Each row of a before or after table is a point. The points were changed in one or more steps. Then noise was added and the rows were shuffled. The steps act on columns, c1 being the first. Name the steps. A step turns or swaps two columns, mirrors them in a line or flattens them onto one, adds a multiple of one to another, or multiplies or shifts one. Angles are multiples of 10 degrees, from the lower column toward the higher: turns from -170 to 170, lines from 10 to 170 but not 90. Use the fewest steps. Two steps may share a column if one is a turn and the other turns, adds or multiplies; they go together, in the order done. Otherwise the lowest column goes first.

Before, 12 rows:
[[ 21  18 -15]
 [ 16 -14  25]
 [-12  41  16]
 [ 31 -37  15]
 [  4  49  -4]
 [  7   2 -28]
 [ -3  25 -24]
 [-11  30  16]
 [ 28  10   5]
 [ 38 -23  42]
 [ -9  41 -10]
 [ 38  28 -26]]
After (12 x 3):
[[-11   4 -34]
 [  0 -57  -5]
 [-34 -12 -22]
 [ 47   0  17]
 [-18  -4 -41]
 [-23 -23 -37]
 [ -2 -30  -3]
 [ 31   7  -4]
 [-27 -22  -7]
 [ 12 -25 -13]
 [-12 -18  14]
 [ 59  -2 -10]]
Steps: turn c2 and c3 by -130 degrees; turn c1 and c2 by -50 degrees

Before, 9 rows:
[[ 28  12  13  25  38 -27]
 [ -3  47 -30 -41  16  32]
 [-35  -3 -18   6  -2 -20]
 [ 25 -20 -35   1   5   4]
 [-10  14   2 -12 -18  18]
 [-26  16 -12 -44  28 -28]
 [  9 -13 -40  -5  12  48]
 [-20  32  42  32  45  26]
 [ -7 -12  22  17  21   3]]
After, 9 rows:
[[-46 -15 -40  -4  13 -16]
 [-36 -20 -35   0   4  37]
 [  4  35  42  30  44 -48]
 [ 60  -3 -18   5  -1 -42]
 [  6 -13  24  18  21 -14]
 [-14  10  14  25  40  59]
 [ 54  16 -13 -45  28 -22]
 [-22  46 -29 -42  15 -23]
 [ -1  14   2 -11 -19 -26]]
Steps: multiply c1 by 2; turn c1 and c6 by 130 degrees

Before (8 x 11):
[[  2  -7   7  -4  -8 -13   6  23  -3   1  -6]
 [  8  -3  -8  -2 -11   7  -4 -18   9  -3   8]
 [ -6   4   2  -5  -3  -6  12  14  -1  10   2]
 [ -9   1   1  -3 -13  -8   5   5  -4   0  -9]
 [ 13  -3  -6  -1  11  16   1 -15   8  -2 -17]
 [  8  -1  10   6   9  11  17  -7   0  -5 -11]
 [  2  -9  -2  13   8   1  -8 -14   7   7   2]
 [ 10   2  -7  -6  -8 -12  -2 -19   8   1   2]]
After:
[[ 10  -7  -7 -17  -4 -11   6 -32   8   2   2]
 [ 13   9  -6 -10   5  16 -10 -32   8  -2 -17]
 [ -9  -6   1   1  -4  -7  13  17  -4  -4  -9]
 [  8   8  10   0  11   8  -4 -28   0 -16 -11]
 [ -6   1   2   5  12 -13  10  42  -1  -3   2]
 [  2 -22   7  11   0  12   9  60  -3  -4  -6]
 [  8   2  -8 -13 -10  11   7 -38   9   1   8]
 [  2 -13  -2   1   4  24  -7 -58   7  11   2]]
Steps: multiply c2 by 3; turn c2 and c6 by -60 degrees; turn c4 and c8 by -40 degrees; multiply c8 by 3; turn c7 and c10 by -50 degrees; turn c5 and c7 by -60 degrees

Before (9 x 14):
[[ -8  -6  -9  -3 -32  16 -22  -5 -16  -4 -11   9  13 -10]
 [-14  18  13  13   5   7  -6  13  -2   6 -12  14 -20  -8]
 [ 11   8  15  -1   7   8 -15  -4 -14   3  -4  -5  15  15]
 [-13  -2 -15  20 -18  -5  -8  -2  -2   7 -11  -3   8  18]
 [ -8  11  13 -17   9  -2 -24  10   1  18 -10 -11  19  11]
 [-20  15  14  10 -32  15  15  13   3  -6  -3  26  -7   2]
 [ -8  -3  -6  16 -14  14  -2 -11 -16   6  20   8  19  -2]
 [-19   4 -18 -19  -2   3  -8 -15  10  -3   8  25  18   2]
 [ 11 -10  11 -14  -2  20 -16   7   7 -11 -19  -3  16 -14]]
After:
[[-11   4  -1   8 -18 -18 -20  16 -15   3 -13   6   5  17]
 [ -4   8 -14  -8   7   3 -37 -11  15   1  11  13  10  16]
 [ -3  20   3 -11 -32  -5  38  45  14  -2 -21   2 -27   2]
 [ 21  20 -16   8 -14  -5  -5   2  -6   2  -8  21  -1  -2]
 [-19   9   7   5  -2  24 -40   9  10  -4  11  14   9 -14]
 [-12  16  -1 -12   5 -12 -14   8  13   3 -14 -13 -20  -8]
 [-10  -8   1 -16   9  10 -60   1  13   7  -8  14  17  11]
 [-11  11 -16   5 -33  11 -56  27  -9  -3  -8  17  -5 -10]
 [  8  -6  10 -11  -2  16 -20 -13 -18  -1 -19  25 -18   2]]
Steps: swap c1 and c11; turn c2 and c4 by -70 degrees; turn c2 and c6 by -60 degrees; swap c3 and c9; add -1 times c5 to c8; multiply c7 by 2.5; multiply c10 by 0.4; turn c12 and c13 by -70 degrees
